Each row is a point. Examples show where two turns around zero, p and q, send a point. Write where each new point lands after one turn and then the other. Backwards means that the second turn is done in reverse. Each puzzle has new turns, and all numbers are rounded.
In the rows, zero is written as 128.

Turn p:
[146 106] => [140 154]
[100 168] => [103  86]
[114 101] => [158 127]
[153 138] => [108 147]
Turn q:
[120  97] => [139  98]
[154 167] => [128 175]
[110 120] => [117 111]
Where do these land?
p, then q: [137 138] => [115 124]
q, then p: [161 106] => [111 164]
q, then p: [ 86 141] => [157  95]

Turn p:
[147  81 142] => [105 115 173]
[135 142 106] => [154 134 125]
[ 73 147 141] => [110 108  75]
[124 121 112] => [140 115 131]
[161 150 139] => [131 168 135]
Turn q:
[111  83 126] => [127  81 137]
[ 99 170 141] => [ 90 162 142]
[165 115 131] => [167 127 123]
[137 145 114] => [128 143 110]
Where do these land?
q, then p backwards: [113 132 109] => [110 130 145]
p, then q: [ 99  88 125] => [131  82 146]
p, then q: [118 134 140] => [115 123 119]
q, then p: [182 158 138] => [159 183 126]

Turn p:
[152 158 125] => [148 134  95]
[122 113 153] => [104 143 137]
[ 97 151  99] => [132  80 121]
[152  88  99] => [163 142 168]
[117 129 163] => [ 94 140 120]
Turn q:
[ 89 129 128] => [139 122 165]
[110  89  86] => [175  90 126]
[159 135 142] => [110 145 103]
[168 125 147] => [116 153  93]
[ 99 153 113] => [115 106 160]
[143 137 152] => [112 152 121]
Where do these land?
p, then q: [138  94 145] => [101 147 149]
p, then q: [134 156 143] => [130  96 129]
q, then p backwards: [ 79 111 157] => [154  78 108]
q, then p backwards: [118 133 131] => [125 117 127]
p, then q: [175 142 105] => [ 99 115  84]
q, then p backwards: [124 133  88] => [ 99 144 104]

Turn p:
[ 76 145 115 130] => [100 171 140 108]
[152 111 131 106] => [162 117 124 136]
[167  97 117 134] => [150 105  92 146]
[ 77 148 149 130] => [101 148 158  90]
[120 158 123 124] => [114 141 151 139]
[176 109 133 143] => [141  86 104 148]
Turn q:
[141 141 150 104] => [114 142 141  99]
[106 133 121 131] => [139 109 119 125]
[157 141  97 113] => [155 148 160 132]
[ 98  67 106 156] => [114  86 115 189]
[101 121 155 136] => [106 109 102 119]
[165 166 139 128] => [140 175 130 103]
Where do these land?
p, then q backwards: [141  78 127  75] => [121 185  86 149]
p, then q: [120 123 124 121] => [134 134 133 120]
q, then p: [123 119  90 149] => [114  98 102 143]
p, then q backwards: [132 128 175 142] => [ 95 126 131  92]
p, then q backwards: [142 153  99 134] => [146  96 123 147]
p, then q: [110 168 152 147] => [ 98  96 108 105]

Turn p:
[ 94 113 173 145 132 114] => [117 118 175  94 139 140]
[107  81 163 152 157 164] => [ 79 139 137  80 168 132]
[137 141 162 115  85 122] => [148 154 170 152 130 132]
[122 137  99 103 156 144] => [142 126  89 112 126 104]
[147 124  59 122 131 113] => [120 113  78 152  84 119]
[123 137 127 137  73 118] => [126 126 164 169 116 116]
[150 139 146 146 143 109] => [137 119 128 130 136 168]
[149 134  85  88 124 123] => [148 144  90 145  92 111]
[123 146 137 144 151 143] => [134 112 120 118 159 132]
Turn q:
[114 158 117 121 104 124] => [108 142 161 140 131 132]
[161 131 130  99 114 119] => [154 124 147 143  98 134]
[103 159 147 159 113  94] => [128 162 147 133 178 145]
[107 123 116 149 181 112] => [122 112 114  76 156 139]
[151 120 157 101 131 142] => [151 101 119 156 113 131]
[180  65 100 123 106 171] => [138 137  83 132  51  89]
[ 90 121 122 122 113 116] => [117 132 148 125 150  98]
[119 147 135 151 161 146] => [105 116 105 119 147 157]
Where do these land?
q, then p backwards: [ 96 120 154 113 114 103] => [110 160 144 134 110 156]
p, then q: [129 106 148 164 105 110] => [113 117 103 155 162 115]
p, then q: [112 125 156 152 153 105] => [131  89 111 148 120 106]
p, then q: [129 114  79 119 128 164] => [118 154 162  85 139 119]
q, then p: [161 147 108 106 136 166] => [ 96 140 159 151 131  94]
q, then p: [149 130 147 139 146  63] => [155 171  88 134 153 154]
p, then q: [111 117 152 109 122 143] => [142 111 149 138 141 148]
q, then p: [137 165  81 123 119 170] => [121 121 180 131 140  77]

Turn p:
[103 136  96 165 123 141] => [115 144 117 176 149 127]
[123 113 121 160 157 138] => [155 131 136 159 143 146]
[164 149 158 100  86 140] => [117 119 120 100  73  93]
[126 104 133  94 134 133] => [127 131 161 102 130 128]
[ 94 123 162 124 133 137] => [152 162 127 109 142 113]
[163 100 134  98 117  73] => [122  66 137  83 135 126]
[123 171  94 156 146 134] => [111 143  97 167 124 162]
Turn q:
[145 105 183 115 109 149] => [ 97 104 137 130 106  76]
[170 114 138 107  99 156] => [120 103 178 129 121  98]
[121 121 139 118 125 186] => [134  71 127 140 123 113]
[136 151  95 131 152  81] => [138 174 128 108 158 159]
[110 123 145 155 131 113] => [115 146 101 145 119 127]
[130 141  85 153 152 114] => [152 152 125 141 160 160]
[100 134 148 124 157 110] => [121 137  85 109 132 125]
[ 97 165 135 142 125  97] => [101 148  99 119 121 166]
[143  98  84 106 103 146] => [174 117 173 130 111 127]
Where do these land?
q, then p: [124 186 141 125 143 110] => [115 180 154 125 138 150]
p, then q: [105 143 140 180 126 113] => [153 153 140 146 169 148]
p, then q backwards: [143 148 110 103 141 170] => [124 133 126 138  77 101]
q, then p: [161 138 128 127 161 108] => [137 143 116 108 128 171]
p, then q: [155  97 168 105 113 137] => [107 149 154  98 104  95]
p, then q: [128 130 122 120 132  93] => [159 116 120 118 129 117]
p, then q: [101  81 106 112 122 170] => [ 70 135  86 121 138 114]
p, then q backwards: [108 100 110 154  86 123] => [166 114 155 148 151 154]

Turn p:
[105 115 102 112 133 119 137 152] => [100 137 128 113 116  94 128 128]
[137 144 161 146 134 114  99 149] => [133  94 143 138 105 153 109 112]
[120 135 107 135 125 116 122 110] => [125 142 104 138 116 130 135 129]
[138 143  88 147 150 124 132 123] => [123 137  89 131 120 126 103 151]
[152 141 158 135 128 112 136 112] => [164 105 130 144 127 139 134 135]
[121 128  87 126  92 120 133 117] => [108 155 109 122 115 131 161 150]
[137 113 126 124 135 168 131 111] => [129 146 130 126 171 135 120 128]
[165 138 157  65 107 121 128 145] => [126  65 141 106 153 125 170 130]
[103 143 126 133 137 159 129 116] => [138 154 117 109 137 136 115 106]
[104  78 149 152 140 124 122 118] => [128 155 163 169 128 114 115 109]
[127 130 146 132 127 131 138 155] => [133 117 152 112 120 126 118 130]
Turn q:
[131 113 130 151 116 125 141 112] => [131 101 124 127 112 135 136 112]
[113 107 110 125 140 148 118 117] => [115 132  97 148 118 117 127 130]
[113 225 115 129 138 134 117 111] => [147 206 150 138 129 184 126 112]
[134 109 108 140 114 140 132 185] => [131 119 123 100 103 112 137 180]
[129 119 121 119 116 127 107 126] => [118 134 114 113 128 118 119 122]
[119 114 118 144 129 101 126 150] => [116 123 148 118 104 106 137 134]
[140 132 151 125 123 117 127 112] => [130 116 138 124 145 135 117 108]
[137 110 193 112 140 132 131 133] => [110  88 145 139 173 133 104 139]
[150 120 123 119 145 130 139 115] => [151 121 122 144 136 114 122 122]
[113 132 110 114 119 126 143 119] => [130 140 118 129 132 125 156 120]
Where do these land?
q, then p: [100 106 112 117 116 129 110 141] => [120 140 117 110  99 104 143 121]
p, then q backwards: [149 127 125  90 132 154 113 132] => [122 114 162 101 103 128 132 121]
q, then p: [113 142 153 126 151 121 147 125] => [153 135 148 133 128 134 100 120]
q, then p backwards: [ 93 132 158 116 109 153 124 132] => [154 124 101 119 107 152 100 129]
q, then p: [155 139 104 138 139  94 158 112] => [162 107 132 155 141 142 147 158]
q, then p: [105  99 151 156 121 100  95 121] => [124 160 145 143 118 122 161  85]
p, then q backwards: [135 144 106 155 144 147 100 106] => [126 143 133 126 130 171 103 103]
p, then q backwards: [146 125 120 139 112  95 154 114] => [125 121 104 134 146 146 155 154]
p, then q backwards: [153 119 125 110 128 157 153 148] => [140 125 154 102 115 123 127 162]
p, then q: [131 148 126 132 128 130 125 150] => [116 130 108 116 140 120 127 133]

Turn p:
[109 163 116 124 164 113 115 123 121] => [ 89 138 147 133 132 130 161 139 111]
[135 140 131 163  89 108 155 119 138] => [126  95 112 150 132  92 101 113 117]
[144 125 109 126 115 122 115 141 124] => [127 124 121 122 100 128 132 112 135]
[135 115 122 122 188 127 116 112 134] => [116 181 134 125 146 127 156 134 143]
[109  97 122 120 145 134 125 143 123] => [123 143 132 130 130 159 121 132 154]
[142 137 160 172 118 133 126 134 127] => [127 105 130 110 137  86 109 143 141]
[143 142 162 153  77 109 164 149 140] => [148  77 144 139 131  90  86 108 122]
[146  94 148  99 112 131 126 126 106] => [175 140 131 134 104 138 118 140 140]
[131 126 115 100 141 155 129 133 136] => [136 148 128 106 132 155 134 117 117]
[105 131 119 113 149 130  99 112 151] => [119 133 119 128 149 149 171 132 132]
[109 138 104 117 111 146 137 116 108] => [119 125 109 131 115 153 118 138  98]
Turn q:
[134  90 131 144 146 151 121 127 157] => [137 137 166 113  95 109 125 137 118]
[152 138 103 107 160 136 134 112 105] => [124 164 129 157 119 161 118 125 142]
[144 137 158 105 131 140 139 131 152] => [120 136 140 115 144 134  98 126  96]
[141 156 132 140 107 101  99 137 139] => [166 125 102 118 153 118 133 111 122]
[115 139  98 132 100 113 149 149 119] => [114 120 107 105 145 139 155 127 157]
[ 96 107 142 135 153 132 138 144 160] => [117 114 132  99  96 109 105 153 122]
[142 156 147 158 111 130 112 129 109] => [164 110 128 145 161 130 138 137 124]
[143 108 148 104 139 118 141 115 107] => [102 140 141 156 137 116 105 118 132]
[ 97  97 102 133 137 135 142  88 121] => [ 95 135 128 149  87 118 159 144 130]
[115 151 120 123  97 123 106 149 112] => [141  97 107 123 144 144 142 104 137]
Where do these land?
q, then p backwards: [ 99 164 119 125 173 130 146 122 149] => [113 113 108 131 113 165 123 108  81]
q, then p: [126 111 113 121 129 140 150 126 148] => [136 107 144 133 132 148 127 136 109]
p, then q: [150 131 122 132 123 127 103 126 151] => [102 157 118 124 131 123 135 126 126]
q, then p: [120 112 123 126 113 140 115 152 129] => [161 134 121 140 138 134 128 130 131]
p, then q: [131 108 158 128 166 117 126 133 127] => [145 131 117 108 142 124  94 146 108]
p, then q: [125 125 123 144 108 144 138 115  86] => [149 104 125 117 127 136 143  97 152]
p, then q: [115 117 117 111 106 141 122 119 118] => [133 129 152 122 126 148 148 121 137]
p, then q: [145 131 225 128 133 117 126 136 150] => [142 163 147 121 153  79  54 124 132]
q, then p: [118 161 106 187 116 108 120 129 117] => [122 158 137 118 124 119 101  65 130]
q, then p: [139 116 111 112 132 127 114 118 131] => [131 116 114 133 132 115 131 135 105]
p, then q: [145 144 113 114 125 136 150 132  86] => [138  94 122 148 155 139 143 104 130]
p, then q: [121 117 106 108 113 110 127 128 143] => [127 139 144 136 125 129 158 147 118]
